Each row of a before or after table is a point. The points were changed in one or more steps. Then noise was added and the rows were shuffled. The steps act on how far a point lies along the listed directions, d1 being the first. Name the steps. A step turns or swaps two directions, mirrors them in a line or flattens them onto one, adds a multiple of one to another, or multiplies one. Angles are multiples of 10 degrees, from the lower direction toward the higher: turns from -170 to 170, lines from 10 to 170 but not 90. Use the fewest steps. Two steps may share a direction if one is a turn and the other turns, adds or multiplies; they go together, in the order done. Otherwise the lowest direction goes first.

Directions:
(1):  16 -47
(2): 47 16
Before (13 x 2):
0:  13  -4
1:  -2   4
2:  13  18
3:   7  15
4:   2 -19
5:   7  21
6:   8  20
7:   9  11
8:   9  14
9:  33  34
10:  -5   6
11:  40  15
12:  37  -7
After (13 x 2):
0:  30  22
1:  -6 -21
2:  35   4
3:  31  19
4: 100  15
5: -11   4
6: 121  41
7: 114  61
8:  -4   3
9:  34  19
10:  34  28
11:  45  29
12:  34  29
Steps: multiply d2 by 3

Directions:
(1):  12 -33 -51 -34
(2): -60 -36   6   5
Before (12 x 4):
0:  -8   9  31   8
1:  26  -2 -16 -11
2: -17  10  15   5
3:  -5   7  16  10
4:   8 -21 -11  -3
5:  12   0   4  -3
6: -22 -26 -28 -22
7:  30  15  -4 -13
8: -18  27  40  24
9:   6  31  15  16
10:   3 -18 -14  -8
11:   4 -12  -8 -20
After (12 x 4):
0: -18  38  77  37
1:  11 -39 -47 -31
2: -10 -62 -85 -60
3:  15 -40 -40 -24
4:  34 -22 -47 -32
5:  10 -32 -41 -41
6:  -4  61  62  46
7: -13  26  46  29
8:  12   0   4  -5
9:  31   9 -15 -20
10: -24  29  45  24
11: -35  79 123  79
Steps: multiply d1 by 3

Directions:
(1):  27  57  21  40 -24 -29
(2): -67  28  23 -31  -9 -25
(3): -35  33 -48  38  23  29
(4):   4  -1 -58 -20 -58 -17
(5): -32 -43  19  52 -39   4
(6):   5  23  22 -19 -36  69
Before (12 x 6):
0:  31  -8 -18  -6  22 -39
1:  24 -39  58  37 -26 -60
2:  12  33  40  49 -11 -38
3:  46 -33 -91   1  15   1
4: -27 -52 -40 -24 -45  24
5:  40   7 -66  -4   8  30
6:   2 -41  23   7 -30  10
7:   1  -6  27   2   1 -38
8:  -5 -40  -8  11 -39  47
9:  47  14  20 -10  19   2
10: -35 -35  69  48   9 -37
11:  42 -22 -58  -5  23  50
After (12 x 6):
0:  56  23 -58 -30 -45  11
1:   5  91 -63  69  -6  14
2:  65  31 -31  -5  -9 -21
3:  15 -65  18  19  69 -35
4: -18 -10   0  37 -18 -24
5: -32 -28  14  34  48 -27
6:  -7  -5  15 -72  26 -39
7:  32   5  -3   9 -19   8
8: -23 -62  17  -5  41 -54
9:  20 -43  60 -93  42 -16
10:  30 -29   6  35  10  -6
11:  23  -4   7 -59   2 -31
Steps: add 1.5 times d1 to d3; swap d2 and d6; turn d4 and d5 by -160 degrees

Directions:
(1): -14 -20  14  19 -57  27 -33  15 -69
(2): -22 -15   3 -44   0 -76  -4  49 -20
(3):  37  32  13   3 -18 -15 -81  12  36
Before (11 x 9):
0:   10    2    3  -42   19  -73  -26   14   48
1:   -7   12  -15  -31   25  -49   10   28   19
2:   18   16  -16  -47   22  -74    5   12   37
3:   -3    7   -8    3  -14   17   14   12   18
4:   10   42  -25  -33   59  -59   57   15   89
5:   26   28   -4  -34   21  -79  -50   25   42
6:   -9   -7   10   33  -47   32    6    0  -65
7:    8    0   -7  -43   26 -103  -26   45   26
8:    2   -7   -7   -8    7   12   48   18  -22
9:   -4    7   -4   13    6   15   29  -28   18
10:   10    5  -17   33    4   55   18  -24   13
After (11 x 9):
0:  44  46  10  15  -8 -18 -46   0  44
1:  -5   6  -8   0 -15  14  15  14  17
2:  11   9 -16  23   8  34  12 -14  22
3: -39 -48   3 -18 -19 -14  25   7 -54
4: -25 -29 -15 -24 -12 -21  50   5 -55
5: -28 -10 -15 -17   7 -16  34  22 -28
6: -53 -23 -23  -8   9   5 120  14 -47
7:  -7   4  -4  10   5   9  29 -22  15
8:  27  17  -7 -15  24  -6  26  16  26
9: -36 -37  -3  -7 -28 -11  12  19 -89
10: -32 -44  -7 -15  -9 -40  20  34 -65
Steps: swap d1 and d3; multiply d2 by 0.7

Directions:
(1): -43 -15 -33 -21 -38  61 -25  45  36  -4 -31
(2):  43  60 -46 -16  12 -20   3  54  26 -29  28
(3):  28  22 -28  65 -50  34   4  -1 -59 -11  -5
(4):  11 -56 -34   9  25   2  36 -17   9 -80 -20
(5):   5  55  18  -5 -15 -20   4 -30  22 -18 -89
Before (10 x 11):
0:  13  57  15 -20  13 -37   3   3  15  20  11
1:  -6 -62 -20 -46  38  51   0  58  55 -29  27
2:  -1 -17  33   6  -7 -10  20 -44 -28   0 -13
3:  19 -16   0  48  -2   1  12 -19 -54   1   4
4: -23   3 -27 -44  12  21 -25  48  49 -22  -3
5:  15 -19   3  -7  16  -7  12 -36 -18   9  -3
6:  18  23  37  43   5  33  -8 -42 -59  31  12
7:  22  -3   4  52   0 -41  12 -59 -35 -23 -16
8: -20 -24  40  18 -32  13  18 -71 -37  16 -37
9:  -8   1 -74 -21  11  28 -11  82  64 -44 -16
After (10 x 11):
0:  20  64  10   0  -3 -24   4   4  -2  15   9
1:  28  30  26  72 -18  45  -6 -40 -83  27  12
2: -32 -17 -52 -76  53   1 -15  83 113 -36 -10
3: -16 -20  34  28 -42  18  16 -72 -50  14 -36
4:  30 -10 -10  70 -20  11  16 -18 -71  -1   0
5: -43 -11  -8 -82  45   1 -28  49  83 -17   1
6:  22 -12  -6  10   0   2  11 -41 -35   7  -4
7:   7 -11  23  26 -24   0  21 -45 -45  -1 -15
8:  39   9 -13  89 -29 -20  12 -60 -71 -31 -18
9: -22 -79  -2 -88  69  31   1  57  93 -24  32
Steps: add -1 times d1 to d3

Directions:
(1): -84  -8   2  13  -4 -13  28  -9  23  -4 -55 -17  20  70
(2): -10 -53 -29 -46  15  26  36   4 -27  38  43  34 -42  49
(3):   1  64  -3  -7  13  61 -41  31 -19  -8  35 -21  32  60
Before (12 x 14):
0: -47  39  18  22  12  13 -24   5  34 -33 -18 -49  79  47
1: -20 -20   0 -13 -13  -3   6  21  -9   9 -15  11  20  22
2: -45 -23 -32 -11  29  17  15 -10   8   5  -4  12 -13  65
3: -17  90  24  29 -14  60 -52  32 -20 -23   5 -53  72  22
4: -56 -47 -24 -35  12  15  54   7 -11  39 -18  49 -23  79
5: -35  81  20  51   1  -3 -45  10  25 -24 -88 -33  72  25
6:   0 -33  19   5 -25 -47   8  -8  44  -8 -46  17 -18 -64
7: -32 -63 -15   3 -10 -13  68 -33   8  25 -33  10 -34  -2
8: -21 -22   5  -7 -13 -14  15   2  26   9 -31 -12 -12   8
9: -31 -31 -46 -24   0  12  14   3 -19  21  21  13 -17  74
10:   3  91  26  40  -8  -8 -48  23  35 -39 -23 -44  57 -44
11: -36  13 -13 -35  27  43   5  28 -11  11  21 -13   3  60
After (12 x 14):
0:  -9  70 -13 -21  16  72 -37  48 -19  -1  56 -18  27  68
1: -32  -6 -18 -38   7  85  15  28 -61  31  64   7  -4  79
2: -50 -60   3  11 -12 -52  59 -19  29  16 -77  41 -15  -6
3: -19 -25   1  -4 -17 -14   7  17  -4   2 -23  15  18   4
4: -48 -49 -26   6  23 -22  29 -26  25   1 -34  17 -21  17
5: -46  59 -17 -11  24  61 -23  32 -18  19 -10  -2  37 120
6: -59  -9 -10 -21  29  42  11  12   2   2  24 -15  37  97
7: -21   8  12   8 -13  -7   2   3  31  -2 -36 -24   6  10
8: -26 -63 -32   0 -14 -47  35 -29   5  14 -24  18 -27   4
9: -25   2  12  43 -17 -27  27 -32  29 -13 -74 -28  13 -45
10:   6  54  30  19 -21  -4 -46  17  39 -35 -35 -22  31 -30
11: -39 -50 -12 -39  17  -3  46   1   4  24   0   8 -34  15
Steps: turn d2 and d3 by -80 degrees

Directions:
(1):  -5   8 -50 -14  51  -6  48 -29  36  32  62 -20 -11   5  18  60  37 -42
(2):   1 -12  -3  12  -7 -81 -64  29  25   8 -24 -45  57  20  16   7  27 -51
Before (9 x 18):
0:  -16   29  -20   -3   14    1   10  -19   20   12   12   -9    3   -2   -4   16  -14  -15
1:   15  -20  -14  -11  -14   11   21   12    4    3   23  -10  -16  -19   -8  -26   10  -20
2:  -22   -1  -53  -36   73   11  101  -22    4   20   71  -24  -30    8   28   49   14  -56
3:   -5  -28   49   25  -35  -45 -107   67  -36  -14  -69  -13   68  -12  -14  -60    0   -6
4:   15   28  -44  -24   47  -55   27  -14   38   36   69  -20   -9    1   18   37   42  -66
5:   22  -42   16   36  -47  -96 -121   62   26   -9 -103  -40   79    3   12  -54   28  -24
6:   -2   -6  -30  -44   14    8   11  -14   12   25   12   21    2    0   -7    8    4  -18
7:  -16  -12    3   17  -36   -7  -13   33   -8   -9  -48    6   10    9  -10  -27  -16   11
8:   -9    9  -58  -16   73   47  120  -55   29   30   76   26  -58    6    0   61   25   -3
After (9 x 18):
0: -18  29 -11   3   1  -4  -3 -12  12   3 -11 -11  13  -3 -13  -3 -23 -12
1: -18 -10 -19   9 -14   5  17  14   2   8 -16  -4   1   7  -3  -2  -3  -7
2:  -4 -12 -18 -39  -1   3  -2  -3   0  15 -10  23  12   4  -8 -12  -5  -4
3:  -2  -3   4   1  10  37  41 -13 -11 -14  -5  47 -39   5 -19 -16 -20  43
4:  18 -34 -31  23  -1 -85 -64  23  62  19 -40 -57  62   2  27   4  57 -62
5: -11 -19   0   7  21 -34 -45  29   1  24   5 -31  43 -12   1   3  33 -41
6: -19  -9  -1 -16  17  -2  37   8 -31 -13  -6 -14  -8  10   9 -18 -20 -15
7:  17  11  -2 -10   0 -64 -18  16  10  12  12  -9   7   2   2 -14  13 -37
8:  16 -20  -8  -8 -21  14  18  19   1   6  14 -10 -18 -18 -11 -32  11 -16
Steps: flatten d1 and d2 onto the line at 80 degrees
